Each row is a point. Two turns around zero, p and q, are shown by what they do to some points. Write where each new point lands after one turn and then the other. Backwards means that the second turn is done in reverse. Each puzzle has new turns, and all numbers are rounded.

Turn p:
[16  4  7] -> [11  2 14]
[-42  20  -9] -> [-38  21 -20]
[-17  -2   9] -> [-19  -5   0]
[16 15 -5] -> [14 16  6]
[ 6 10  6] -> [ 2  8 10]
[ 21 -48  -7] -> [ 29 -43  -9]
Turn q:
[-28   0   4] -> [-27   8  -3]
[ 24  -9 -18] -> [ 23 -18 -11]
[ 44 -13   2] -> [ 37 -24  14]
[-16   0   7] -> [-16   6   3]
[-24  22   4] -> [-16  28  -4]
Where do these land?
p, then q backwards: [ 26 -27   7] -> [ 33 -19   1]
p, then q: [ -4  34 -13] -> [ 9 34 -9]
q, then p: [-22  -9   2] -> [-20  -2 -13]
p, then q: [-5 31  7] -> [-5 31  6]
q, then p: [  6 -28  -3] -> [  1 -28  -7]

Turn p:
[-16 -17 -30 -15] -> [-14 -34 -14 -11]
[-7 21  9 20] -> [-11  28  -3   6]
[-24  10  -5  -9] -> [-24  -1   3 -14]
[ 10 -31  13 -19] -> [ 18 -27  22   8]
[ 10 -32   5  12] -> [ 13 -17   0  29]
[ 13  27  11 -15] -> [ 12  21  11 -23]
[15 21 -3 25] -> [  8  29 -20   5]
Turn q:
[16 -5 14 -5] -> [ 13 -12  14   0]
[-14 -17   4  14] -> [-21  -1   8  14]
[-16 -37   6 -48] -> [-29 -26  25 -43]
[  3  12 -25  22] -> [  1   7 -30  17]
[ 4  7 14 13] -> [10  8  9 14]
[-13  26 -16  11] -> [  0  26 -23   3]
[20 14  4 -8] -> [25 -3 -1 -6]
Where do these land?
q, then p: [-25  -5 -17 -10] -> [-25  -9   2 -18]
q, then p backwards: [44  0 -5  5] -> [ 29 -31 -12  -3]
q, then p backwards: [ 8 -7 42 -6] -> [  5 -10  36 -22]
q, then p: [-21  17 -21  -1] -> [-15   3 -15 -27]
p, then q: [-6 -5  2 12] -> [-6  7 -4 11]
